Each row is a point. The points of each table are mixes of a few directions, plus a little noise. How many directions does each table use, and how many do they share? Where both have some left over, give the other angles between the two spaces (their principal angles), to ten degrees, smallest first.

First, 4 rows:
-.57  -.86
.12  .18
.26  .40
.18  .27
Second, 4 rows:
.42  .64
.23  .34
-.28  -.41
-.36  -.56
Directions: first 1, second 1, shared 1

First, 8 rows:
.03  .04  .00  -.01
.49  .72  .08  -.06
-.58  -.85  -.10  .06
.34  .50  .05  -.04
.52  .76  .08  -.06
-.63  -.94  -.11  .07
-.25  -.36  -.04  .03
.07  .10  .01  -.01
Second (7 x 4):
-.73  -.11  .08  .48
-.20  .03  -.25  .54
-.26  -.03  -.12  .67
.31  -.14  .53  -.55
-.16  .03  -.06  -.01
.29  .26  -.33  -.76
.74  .00  .15  -.38
Directions: first 1, second 3, shared 0; angles 50

First, 10 rows:
-.38  .16  .09  -.23  .03  -.09  .14  -.04  -.34
-.21  -.02  -.14  -.37  -.14  -.08  .20  .00  -.39
-.34  .31  -.07  -.48  .41  -.08  .17  .12  -.31
-.21  .08  -.17  -.45  -.11  -.07  .24  -.02  -.50
.20  -.17  -.05  .24  .69  .04  -.31  .35  .88
.61  .29  .18  .51  -.82  .22  -.03  -.59  -.38
.48  .29  .30  .64  -.56  .18  -.14  -.48  -.11
-.19  -.58  .00  .19  .46  -.11  -.26  .45  .89
.51  -.32  -.22  .25  .13  .09  -.21  .17  .64
-.49  -.04  .06  -.30  -.09  -.15  .18  .01  -.36
Second:
-.11  .28  .19  -.08  -.14  .69  .06  -.44  .12
-.11  -.06  -.10  .25  .10  -.25  .16  .22  .06
-.02  -.19  -.17  .21  .15  -.54  .09  .39  -.04
-.80  .36  .01  .94  .16  .53  .81  -.09  .51
-.10  .28  .20  -.09  -.16  .69  .01  -.45  .11
.38  .17  .28  -.76  -.30  .66  -.51  -.60  -.19
.24  -.34  -.20  -.09  .10  -.79  -.17  .48  -.23
.45  -.12  .04  -.59  -.14  -.10  -.49  -.09  -.27
.04  -.26  -.21  .18  .16  -.67  .05  .47  -.09
.00  -.07  -.06  .05  .05  -.19  .03  .12  -.01
Directions: first 4, second 2, shared 0; angles 60, 60

First:
.11  .17  -.04  .15  -.17  -.22  .35  .16  .24  -.26  .30  .02  -.08  .20
-.45  .03  -.07  -.05  .04  .32  -.24  -.20  -.08  -.12  .07  -.25  .04  -.05
.19  .04  -.04  -.16  .02  -.04  -.11  .21  -.09  .08  -.05  .01  -.01  .21
.15  -.06  .15  -.02  .04  .09  .05  .08  .03  .07  .05  -.08  .01  .05
-.18  -.09  -.15  .01  -.05  -.33  .09  .02  .01  .14  .00  -.05  -.05  -.27
.19  .35  .17  .11  .06  .34  .33  -.15  .15  -.28  .04  -.20  .32  -.06
.28  -.31  .39  .16  .09  .10  .12  -.15  .06  .22  -.14  .23  -.02  -.19
-.30  -.13  -.40  -.20  -.04  -.28  -.60  .02  -.30  .15  -.27  .30  -.21  .13
Second (10 x 14):
.14  .01  .01  -.12  .08  .07  .07  .11  -.08  .12  -.04  -.20  .13  -.06
.05  -.03  -.02  -.01  -.20  -.51  .18  .26  .20  .14  .21  .31  -.24  .02
-.02  -.17  -.23  -.01  -.13  .33  .05  -.18  -.08  -.25  .18  .94  -.17  .20
.02  .21  .24  -.28  .10  .31  -.04  .13  .04  .15  .10  -.32  .19  -.01
.09  -.10  -.07  .20  -.09  -.80  .16  .21  .12  .18  -.09  -.25  -.15  -.14
-.21  .03  .03  .09  -.02  .25  -.17  -.25  .01  -.22  .02  .22  -.06  .10
-.15  .14  .16  .00  .11  .31  -.20  -.15  -.01  -.07  -.06  -.31  .14  .00
.08  -.02  -.01  -.02  -.04  -.25  .10  .15  .05  .11  .03  -.03  -.04  -.03
-.14  -.03  -.02  .24  .04  -.03  -.15  -.23  -.04  -.16  -.18  -.17  -.01  -.03
.15  -.06  -.08  -.08  .16  .32  .02  -.06  -.22  -.01  -.15  -.18  .21  -.04
Directions: first 6, second 4, shared 2; angles 60, 60

First, 9 rows:
-.26  .23  .23  -.14  .19  .09  -.27  -.09  -.34  -.09  .00  .25  -.13  -.09  .02  -.04  -.02  -.05  .11  -.15  -.06  -.23  -.25  -.06
-.02  .06  -.04  .16  -.17  -.05  .04  .08  .00  -.05  .03  .19  .06  .31  -.08  -.19  .10  -.09  .19  -.07  .38  -.21  .15  .30
-.18  .12  -.06  .00  .15  .09  -.01  -.12  -.12  -.03  .04  .14  .02  .07  -.09  -.10  -.09  .03  -.08  -.12  .03  -.25  -.04  .09
.32  -.35  -.01  -.06  -.11  .19  .06  .19  .38  .20  -.11  -.65  -.09  -.45  .33  .10  -.04  -.20  .03  .32  -.14  .45  -.02  -.22
-.02  -.05  -.27  .16  -.16  .03  .23  .15  .21  .00  -.02  .03  .19  .34  -.21  -.23  .05  -.04  -.06  .04  .31  -.10  .24  .41
-.08  -.09  -.24  -.23  .36  .12  .13  -.23  .10  .08  -.05  -.27  .08  -.28  -.16  .21  -.27  .28  -.64  .06  -.61  .21  -.12  -.27
-.52  .09  -.25  -.01  .21  .07  .26  .04  -.34  -.36  .14  .47  .00  .03  .18  .06  -.03  .01  -.11  -.17  .02  -.43  .13  .09
.39  .00  .35  .00  -.39  -.32  -.23  .19  .13  .11  -.13  -.01  .02  .19  -.19  .05  .28  .04  .28  .14  .06  .41  -.03  -.02
.38  -.01  .28  .12  -.10  -.20  -.23  -.21  -.03  .14  .09  -.15  -.15  -.13  .21  .14  .01  .04  .28  -.05  .01  .15  -.07  -.31
Second:
.30  -.20  .26  .17  .06  -.22  .17  .44  -.13  .00  .14  .04  -.04  -.06  -.02  -.12  .21  -.02  .03  .01  .10  -.07  .29  -.23
.04  .06  -.26  .10  -.20  .18  -.12  -.45  .03  .10  .01  -.24  -.07  .13  -.01  -.01  .00  -.01  -.07  -.06  -.01  .04  -.26  .10
.07  .11  .07  -.30  .36  -.02  .11  .08  .10  .17  -.06  .10  .10  -.07  -.04  -.23  .01  .14  .09  -.07  -.12  -.05  .04  .15
-.27  .12  -.14  -.11  -.13  .07  -.16  -.16  .06  -.12  -.08  .04  .03  -.02  .07  .25  -.16  .01  .02  .03  .01  .10  -.09  .16
-.27  -.57  .00  .61  -.19  .11  -.26  .26  -.18  -.55  -.06  -.23  .00  .36  -.13  .36  .00  -.52  -.34  .11  .24  -.11  .10  -.94
.39  -.14  .24  .18  -.37  -.56  .09  .69  -.21  -.11  .32  .15  -.14  -.35  .26  .35  .26  .19  .34  .06  .40  .21  .57  .17
-.10  .10  .26  .00  .17  .10  .29  -.09  .00  .08  -.07  .24  -.02  -.01  -.12  -.36  -.08  -.11  -.18  .12  -.32  -.19  -.15  -.12
-.06  .28  -.03  -.34  .09  -.02  .04  -.10  .11  .14  -.04  .16  .04  -.17  .08  -.02  -.10  .21  .16  -.02  -.10  .08  -.04  .43
.01  .21  -.18  -.38  .23  .07  -.07  -.19  .17  .21  -.08  -.04  .10  -.03  .02  -.08  -.05  .22  .15  -.14  -.08  .06  -.10  .37
-.02  .10  .17  -.10  .19  .03  .20  -.01  .03  .10  -.04  .16  .01  -.04  -.07  -.26  -.03  .00  -.06  .04  -.20  -.11  -.05  .00
-.08  -.06  -.38  .17  -.21  .26  -.29  -.48  .03  -.02  -.05  -.37  -.03  .26  -.04  .13  -.04  -.11  -.14  -.09  .07  .04  -.30  -.07
Directions: first 6, second 5, shared 0; angles 30, 40, 80, 80, 90

First:
-.16  .04  -.20  -.08  .07  -.01  .02  -.04  -.18  .16  .16  .02  -.01  -.08  .15  -.07  .14  .11  .01  -.03  .01  .10  .14  -.03  -.10  .16  -.15  .16  -.11  .16  -.06  .03
.15  .12  -.05  -.04  -.19  -.11  .06  .05  .14  .14  -.04  -.14  -.11  .17  .05  -.01  .03  .14  -.18  -.07  .05  -.02  .08  .19  -.06  .09  -.08  .04  .11  .06  -.06  .06
.06  .14  .05  -.14  -.02  .02  -.17  .05  .18  .10  .04  -.02  -.03  -.22  .16  .21  .01  -.03  -.20  -.08  -.16  .10  -.10  -.07  -.06  -.04  -.19  .09  -.08  .18  .12  .02
-.13  -.02  -.11  -.06  .20  .10  -.06  .00  -.12  .07  .13  .07  .05  -.18  .03  .03  .04  -.10  .04  .02  .00  .06  -.07  -.16  .02  -.02  -.09  .15  -.22  .10  -.04  -.03
-.08  -.15  .04  .36  -.09  .07  .46  -.22  -.16  -.22  -.15  .00  .07  .37  -.09  -.50  .03  .20  .14  .16  .12  -.06  .32  .18  .03  .19  .34  -.19  .24  -.34  -.16  -.16
.01  -.40  -.07  .11  -.21  .35  .15  -.05  .15  -.18  -.04  .07  .05  .08  -.22  -.42  -.34  -.17  .11  .14  .17  -.19  .06  .10  .28  -.12  .25  -.35  .14  -.24  -.08  -.30
.22  -.08  .12  -.31  -.20  -.25  -.49  .29  .22  -.10  -.07  .00  -.13  -.05  -.22  .48  -.22  -.23  .14  -.15  .02  -.23  -.29  .05  .08  -.32  -.02  -.26  .17  .03  .22  .29
.01  .28  .16  .18  .44  -.15  .07  -.01  -.19  .03  -.07  -.05  .08  .07  -.05  .24  .24  -.01  -.05  .05  -.04  .12  -.21  -.20  -.07  -.02  .02  .36  -.25  -.03  -.09  .10
-.09  .07  .07  -.03  .00  -.01  -.04  -.07  -.01  -.02  .03  .05  .02  -.16  .19  .04  .08  .08  -.02  -.03  -.17  .12  .08  -.06  -.12  .08  -.07  -.01  .01  .08  .14  .01
Second, 9 rows:
-.25  -.23  -.28  -.19  -.07  -.15  -.11  .01  -.34  -.01  .18  .12  -.04  .03  -.04  -.10  .03  .08  .38  -.06  .15  -.10  .22  .07  -.05  .12  -.01  -.14  .08  .06  -.02  .17
.03  .15  .04  -.08  .10  -.09  -.12  .06  .00  .08  .02  -.02  -.01  -.08  .06  .22  .09  .00  -.07  -.06  -.08  .06  -.10  -.06  -.08  -.02  -.12  .13  -.09  .11  .05  .11
.17  .01  -.06  -.06  -.21  .20  .02  .05  .35  .14  .00  -.09  -.06  -.05  .08  -.09  -.15  -.03  -.30  -.03  -.01  .00  -.02  .10  .09  -.03  -.10  -.01  .01  .09  -.03  -.17
-.13  -.10  .06  -.05  -.09  -.11  -.09  -.06  -.11  -.16  .00  .11  .01  -.07  .05  .01  .02  .06  .22  -.04  -.08  -.01  .13  -.01  -.09  .04  .05  -.21  .16  -.04  .16  .10
-.02  -.05  -.12  -.17  -.17  .00  -.11  .04  .05  .07  .09  .01  -.06  -.08  .08  .00  -.05  .02  .00  -.07  .00  -.01  .07  .07  -.03  .03  -.11  -.07  .06  .11  .05  .03
-.01  .23  .15  .59  .94  -.10  .46  -.05  -.54  -.07  -.20  -.08  .23  .46  -.50  .03  .32  -.13  .13  .30  .27  .01  -.38  -.32  .13  -.08  .37  .60  -.49  -.40  -.48  .02
.02  .02  .29  .06  -.12  .00  -.04  -.09  .13  -.23  -.11  .06  .03  -.10  .11  .09  -.02  .03  .00  .00  -.23  .07  .04  -.02  -.06  -.02  .08  -.22  .18  -.08  .25  -.02
.08  -.04  -.08  -.13  -.25  .12  -.06  .04  .25  .10  .05  -.04  -.06  -.09  .10  -.05  -.12  .00  -.16  -.05  -.03  .00  .05  .10  .03  .00  -.12  -.09  .07  .12  .05  -.09
.12  .01  .00  .01  -.14  .16  .05  .01  .24  .06  -.02  -.05  -.02  -.01  .03  -.09  -.12  -.03  -.20  .01  -.01  .00  -.01  .07  .07  -.03  -.04  -.02  .02  .02  -.02  -.14
Directions: first 6, second 4, shared 4

First (9 x 32):
-.28  .40  .34  .05  -.13  -.04  -.07  -.27  -.30  .02  .12  -.60  .44  .26  .03  .04  .02  .25  -.34  .37  .30  -.36  -.19  -.16  .09  -.13  .08  -.07  .13  .11  -.15  .39
.16  -.23  -.24  -.09  .18  .06  -.08  .31  .22  .02  .14  .27  -.49  -.01  .20  .23  -.26  -.12  .07  -.03  -.26  .33  .05  .13  .06  .45  -.15  .24  -.13  .24  -.02  -.07
.22  -.31  -.28  -.06  .13  .04  .02  .26  .25  -.01  -.03  .45  -.41  -.17  .03  .04  -.09  -.19  .23  -.24  -.26  .31  .13  .14  -.04  .20  -.09  .11  -.12  .00  .09  -.26
-.35  .51  .43  .06  -.16  -.04  -.10  -.33  -.38  .02  .17  -.77  .53  .35  .06  .08  .00  .32  -.44  .48  .37  -.44  -.24  -.20  .13  -.12  .10  -.07  .16  .17  -.20  .51
-.23  .32  .35  .14  -.25  -.09  .11  -.45  -.31  -.03  -.20  -.39  .70  .02  -.28  -.33  .37  .17  -.11  .05  .37  -.47  -.07  -.19  -.08  -.65  .21  -.34  .19  -.34  .02  .09
.26  -.38  -.33  -.05  .13  .04  .06  .27  .29  -.02  -.10  .57  -.43  -.24  -.02  -.03  -.03  -.24  .32  -.34  -.29  .34  .18  .15  -.08  .14  -.08  .08  -.13  -.09  .14  -.37
.03  -.03  -.09  -.09  .14  .05  -.14  .22  .08  .03  .25  -.03  -.34  .15  .27  .31  -.31  .01  -.12  .19  -.14  .19  -.05  .07  .13  .49  -.13  .25  -.08  .37  -.11  .16
.05  -.08  -.02  .06  -.08  -.04  .14  -.12  .01  -.03  -.25  .20  .17  -.20  -.24  -.29  .26  -.08  .20  -.27  .04  -.07  .10  -.02  -.14  -.39  .09  -.20  .03  -.35  .14  -.25
.13  -.20  -.16  -.02  .05  .01  .05  .11  .14  -.01  -.09  .30  -.18  -.15  -.05  -.06  .03  -.13  .19  -.21  -.13  .15  .10  .07  -.06  .00  -.03  .00  -.06  -.10  .09  -.22
Second (9 x 32):
.06  .12  .16  .13  .22  .20  -.21  .16  -.23  .03  .25  .01  -.03  .12  -.04  .26  -.51  -.34  -.07  -.04  -.02  .21  -.17  .39  .23  -.34  -.21  .17  .02  .03  -.34  .21
.04  -.16  -.08  -.04  -.03  .01  -.09  .02  .08  .02  .12  -.09  -.01  -.07  .11  .19  .12  .12  -.15  .16  -.14  -.03  .05  -.11  .13  .37  .02  .00  .03  .16  -.02  .14
.04  -.03  .07  .10  .25  .22  -.28  .19  -.21  .07  .19  -.04  .02  .03  -.03  .32  -.39  -.24  -.17  -.03  -.06  .18  -.07  .32  .29  -.22  -.20  .12  -.03  .09  -.34  .28
-.18  -.19  -.12  .03  .42  .16  -.04  .06  -.17  .12  -.72  .01  .30  -.07  -.36  -.54  .22  -.03  .07  -.59  .41  -.09  .41  .17  -.11  -.83  -.06  -.34  -.24  -.24  .04  -.17
-.02  -.05  -.11  -.11  -.28  -.22  .21  -.17  .24  -.06  -.13  .02  -.02  -.07  .09  -.18  .42  .31  .09  .10  -.01  -.19  .10  -.37  -.22  .38  .20  -.11  .02  -.02  .31  -.20
.07  -.11  .04  .09  .32  .25  -.35  .21  -.19  .11  .23  -.09  .04  .01  .00  .39  -.37  -.22  -.24  .01  -.12  .18  -.06  .33  .39  -.13  -.20  .14  -.03  .18  -.38  .36
.06  -.21  -.15  -.13  -.31  -.20  .05  -.10  .32  -.02  .22  -.13  -.09  -.13  .26  .22  .41  .39  -.16  .42  -.31  -.15  .04  -.45  .05  .94  .20  .00  .10  .25  .18  .09
.03  .15  .06  -.01  -.21  -.11  .12  -.06  .08  -.06  .15  .06  -.12  .04  .10  .02  -.01  .02  .09  .15  -.08  -.01  -.15  -.11  -.10  .20  .07  .08  .09  -.02  .08  -.08
-.11  .50  .11  -.04  -.39  -.30  .58  -.29  .11  -.23  -.32  .26  -.11  .12  -.11  -.66  .12  .00  .54  -.19  .34  -.11  -.13  -.18  -.67  -.37  .20  -.11  .05  -.45  .46  -.64
Directions: first 2, second 3, shared 0; angles 30, 90

First:
.04  .06  .02  .19  .14  -.14  -.06  .08  .19  .10  .03  .25  -.04  .08  -.02  -.15  -.17  .01  .05  -.10  .04  .02  .08  .20  -.25  -.01  -.03  .05  .28  .09  .02  .03
.08  -.08  -.03  -.17  -.16  .17  -.02  -.02  -.11  -.05  -.02  -.21  .03  -.03  .12  .18  .12  .10  .09  .09  -.10  .04  -.03  -.07  .25  .05  .01  -.18  -.28  -.20  .11  .04
-.08  .07  .08  .14  .19  -.26  .09  .01  .10  .09  .10  .19  .03  -.01  -.06  -.11  -.09  -.02  -.22  -.07  .02  -.03  -.12  .10  -.05  -.08  -.07  .11  .10  .24  -.01  -.09
.10  .00  -.07  .09  -.05  .14  -.14  .07  .09  .00  -.10  .06  -.09  .10  -.02  -.08  -.08  -.02  .31  -.05  .05  .04  .24  .08  -.26  .07  .06  -.01  .25  -.14  .00  .13
-.43  -.02  .11  -.33  .04  -.19  .43  -.28  -.42  -.12  .15  -.30  .22  -.32  -.13  .20  .36  -.13  -.87  .19  -.03  -.20  -.58  -.52  .66  -.22  -.03  .21  -.70  .41  -.23  -.41
.09  -.12  -.16  -.20  -.34  .52  -.17  -.05  -.21  -.20  -.23  -.33  -.08  .03  -.01  .13  .15  -.08  .44  .11  .06  .02  .29  -.25  -.07  .12  .20  -.06  -.03  -.37  -.09  .15
-.21  .11  .29  .06  .44  -.77  .42  -.03  .09  .25  .41  .23  .22  -.20  .11  .03  -.02  .19  -.94  -.03  -.21  -.06  -.72  .19  .61  -.22  -.33  -.02  -.48  .56  .19  -.35
.44  -.10  .05  -.06  -.07  -.03  -.08  .18  .19  .18  .14  -.07  .05  .07  .52  .30  -.06  .53  .29  .04  -.39  .23  -.13  .45  .53  .16  -.20  -.69  -.46  -.43  .65  .23
-.03  .05  -.06  .14  .03  .07  -.11  .02  .07  -.02  -.10  .13  -.08  .08  -.16  -.19  -.10  -.17  .15  -.08  .17  -.03  .24  -.01  -.43  .01  .08  .21  .42  .04  -.18  .04
.01  .01  -.14  .09  -.10  .30  -.22  .02  .01  -.10  -.22  .04  -.14  .11  -.18  -.17  -.06  -.21  .40  -.05  .20  -.01  .42  -.07  -.55  .06  .19  .20  .49  -.12  -.23  .13
-.01  .01  -.11  .08  -.09  .24  -.16  .00  -.01  -.10  -.18  .03  -.11  .08  -.17  -.15  -.05  -.20  .30  -.04  .20  -.02  .34  -.09  -.46  .04  .15  .20  .42  -.08  -.21  .09
Second (10 x 32):
.07  .11  -.23  -.04  -.07  .27  -.16  -.12  -.05  .12  -.11  -.08  -.26  .01  -.01  -.05  -.08  -.05  .15  .00  .02  .02  .13  .16  -.21  .14  -.01  .01  .15  -.16  .12  .11
-.02  .07  .02  -.07  .37  .12  -.02  -.20  -.05  -.36  .17  .00  -.07  -.43  -.40  .25  -.30  .06  -.21  .09  -.16  -.13  .21  .25  -.14  -.24  .01  -.13  .03  .33  .20  .04
.02  .15  -.31  .03  -.28  .16  -.10  -.18  .06  .23  -.33  -.06  -.11  .18  .41  -.38  .17  -.15  -.11  -.11  .11  .26  .02  -.36  .27  .37  -.03  .15  .05  -.40  -.08  -.03
.10  -.20  .30  .17  .55  -.17  .11  -.06  -.06  -.32  .27  .23  .12  -.23  -.21  .48  -.15  .18  -.26  .12  -.20  -.38  .01  .30  .16  -.12  .23  -.01  .24  .48  -.05  -.37
-.09  .09  .03  -.12  -.41  .25  -.07  .27  .03  .08  -.03  -.21  -.02  -.05  -.15  .03  -.13  .09  .50  -.01  -.03  .18  .08  -.01  -.32  -.37  -.22  -.29  -.20  -.16  .35  .43
.11  -.09  -.01  .00  .17  .03  -.06  .02  -.12  .06  .13  .03  -.16  .04  -.18  .19  -.10  .02  .22  .06  .01  -.25  .00  .43  -.35  .06  .10  .01  .19  .10  .02  -.01
.02  -.23  .39  .20  -.47  -.03  .08  .58  .05  .24  -.01  .00  .22  .31  .18  .25  .09  .27  .67  .00  -.09  -.02  -.19  -.07  .00  -.28  -.03  -.22  .01  -.15  .14  .06
-.07  .05  .03  .02  -.29  .06  .02  .09  .11  .02  -.14  -.06  .13  .00  .16  -.09  .05  .05  .03  -.05  -.03  .21  .00  -.34  .22  -.13  -.10  -.09  -.14  -.15  .09  .08
-.15  .42  -.60  -.30  -.02  .08  -.10  -.59  .09  -.02  -.29  -.16  -.18  -.13  .19  -.77  .16  -.43  -.74  -.16  .24  .47  .14  -.52  .26  .41  -.18  .26  -.30  -.29  -.19  .12
.04  -.37  .37  .09  .44  -.75  .28  .19  -.06  -.01  .34  .28  .31  .28  .02  .09  .30  -.06  -.25  .02  .15  -.34  -.41  .11  .11  .19  .23  .29  -.04  .38  -.59  -.44
Directions: first 3, second 5, shared 0; angles 30, 60, 70
